Each row is a point. The points of each table are mixes of a few directions, plus a little noise. Count the directions of each table, and those that both share. Where both have some left over, give the other angles between the two spaces (their principal angles), to ten degrees, smallest first.

First (4 x 2):
[[ 0.62  0.03]
 [ 0.81  0.04]
 [-3.36 -0.21]
 [ 1.92  0.12]]
Second, 7 rows:
[[ 2.42  0.15]
 [-0.81 -0.05]
 [ 1.37  0.08]
 [ 2.25  0.14]
 [-0.77 -0.04]
 [-0.82 -0.06]
 [-3.66 -0.22]]
Directions: first 1, second 1, shared 1

First:
[[ 0.62 -1.32 -1.48 -0.36]
 [-0.20  0.85 -0.08  1.25]
 [ 0.11  2.14  3.09 -0.69]
 [-1.52 -2.56 -0.37 -1.89]
 [ 1.00  0.87 -1.15  1.70]]
Second, 6 rows:
[[ 0.01 -0.02 -0.01 -0.10]
 [-0.27  0.10 -0.28 -0.72]
 [ 0.75 -0.15  0.79  1.97]
 [ 1.53 -0.27  1.71  4.06]
 [-0.55  0.14 -0.63 -1.39]
 [-1.44  0.23 -1.54 -3.71]]
Directions: first 3, second 1, shared 0; angles 50

First (9 x 8):
[[-0.24 -1.32  3.24 -0.70  1.94  1.70  0.65  0.61]
 [ 1.33 -2.51 -1.68  2.96 -1.95 -0.51 -0.65  0.09]
 [-0.77  2.92 -2.25 -1.72 -0.79 -0.64 -0.21 -0.96]
 [ 0.16 -2.38  3.17 -1.55 -1.05  0.46 -0.31  2.38]
 [-0.13  1.00 -0.59  0.68  1.16 -0.19  0.34 -0.85]
 [-0.53  2.12 -0.31 -0.32  1.40 -0.72  0.39 -0.63]
 [ 0.11  0.80 -0.09 -0.90 -2.13 -3.05 -0.83  1.96]
 [ 0.48 -1.23 -2.23  1.73 -0.44  2.04  0.02 -1.89]
 [-0.40  0.59  0.74 -0.16  1.85  0.91  0.61 -0.71]]
Second:
[[ 0.31  1.56  0.02 -0.12 -3.49 -0.50  0.14 -2.86]
 [ 0.75  0.86  0.68 -0.33 -2.43 -0.51  0.28 -2.28]
 [ 0.91 -1.25  1.41 -0.41  1.86 -0.17  0.34  0.77]
 [-2.26  2.04 -3.19  0.99 -2.39  0.62 -0.80 -0.26]
 [ 1.52 -1.73  2.29 -0.66  2.34 -0.35  0.55  0.74]
 [-0.06 -1.01  0.13  0.05  2.10  0.26 -0.04  1.65]
 [-1.74  0.86 -2.33  0.78 -0.31  0.62 -0.65  0.91]
 [-1.57 -0.27 -1.92  0.74  1.98  0.81 -0.56  2.56]
 [ 2.12 -0.99  2.84 -0.93  0.23 -0.78  0.78 -1.24]]
Directions: first 4, second 2, shared 0; angles 30, 80
